Every row gives one point. To make a cloud, some directions were put in groups of two or more. Within a group, all points are equally far from the middle, so they leave a hole (a ring in 2 directions, a hollow ball in 3). The other directions are filled evenly. Then the cloud was stretched, turned, moved and blurred a little. How many holes are there, and how many directions does each take, smallest first?

Cloud (19 x 3)
[[-53 -12   0]
 [ 70 -50   5]
 [-17 -66  38]
 [-18 -46  48]
 [-55   5  -8]
 [ -7 -65 -42]
 [-33 -55 -60]
 [-44 -50 -66]
 [-33   9   7]
 [-20 -43 -79]
 [ 46  -5  46]
 [-49 -47  -9]
 [ 36   3  28]
 [ 53 -44 -17]
 [ -2  22  -2]
 [ 44  -5 -15]
 [ -6 -79  -8]
 [-12 -78  -1]
 [ 27 -88   4]]
Holes: 1 (2)

Cloud (20 x 3)
[[-37 -18  24]
 [ -4 -16 -41]
 [ 39 -32 -26]
 [ 43 -31  49]
 [-14 -40 -29]
 [ 14 -25  15]
 [ 91   8  28]
 [ 42   6 -17]
 [ 41  36 -71]
 [-28 -29 -40]
 [  4   9   2]
 [ 51 -19 -25]
 [ 95 -12 -35]
 [ -9  32  -4]
 [ 39 -12   6]
 [ 53 -16  30]
 [ 86  12 -36]
 [ -5 -51  50]
 [ 29 -26 -28]
 [-49  43 -12]]
Holes: 0

Cloud (21 x 3)
[[ 79  21  20]
 [ 82   6   9]
 [  5  44   9]
 [ 86  50  10]
 [ 17 -28  -5]
 [ 66  -3  15]
 [ 76  42  -3]
 [ 92  37 -38]
 [ 46  18  36]
 [-39 -28  49]
 [ 39 -41 -12]
 [-12   6  68]
 [ 35 -35  -7]
 [ 44   7  45]
 [-18  26  11]
 [ 48 -64  16]
 [ 84  56  -6]
 [ 32 -65  28]
 [ 40  38   4]
 [ -9 -39  11]
 [ 45 -11  42]]
Holes: 0

Cloud (28 x 4)
[[ 40   4  35  47]
 [-12  -9 -33  29]
 [-38  49 -25  -2]
 [ 38  41 -16  19]
 [-38  29  35 -27]
 [ 64  17 -67  15]
 [ 27  -4  45  27]
 [-28  -5 -12  16]
 [ 38 -34 -20 -41]
 [ 55  11 -35  30]
 [ 47  12  16 -31]
 [-11  25 -84  -7]
 [-28  51 -11  -7]
 [ 16 -72 -28 -19]
 [-11  16  32  19]
 [ 17 -28 -91 -43]
 [ -2 -34  50  -2]
 [-46  18 -92 -54]
 [-24  26   6  25]
 [  0  12  11   5]
 [-20  58 -29  -8]
 [-30   5 -95 -39]
 [-37  15  24  -2]
 [ 17 -29 -71  27]
 [-36  42  12 -59]
 [ 31 -31 -35 -52]
 [ 31 -10 -85  22]
 [-39  50  19  13]]
Holes: 0

Cloud (30 x 4)
[[ 76 -40 -65  41]
 [-51  44  56 -15]
 [  0  57 -27  23]
 [ 81  30 -28   6]
 [-48 -21 -33  60]
 [ 10  -1  34 -24]
 [ 21 -77 -36 -15]
 [ 34 -44 -58 -15]
 [  3   5  53  38]
 [ 32 -34 -75  13]
 [ 92 -27 -39  14]
 [-10  80   1  28]
 [ 53  61 -13  47]
 [-47  28 -35  28]
 [ 42  25   8 -46]
 [ 95 -57 -33  17]
 [ 23  18  59  -4]
 [-45  29 -26  34]
 [ -8  55 -27  25]
 [ 16  87 -27 -27]
 [ 31 -23 -55 -21]
 [ 84  71 -14  13]
 [  7   2  47  -5]
 [-74  26  -6  26]
 [ 23  13  11 -48]
 [  0 -25  38  46]
 [-19  -3 -10 -65]
 [-33 -14  33   0]
 [  7  42 -30 -61]
 [ 31  60  -7 -60]]
Holes: 1 (2)
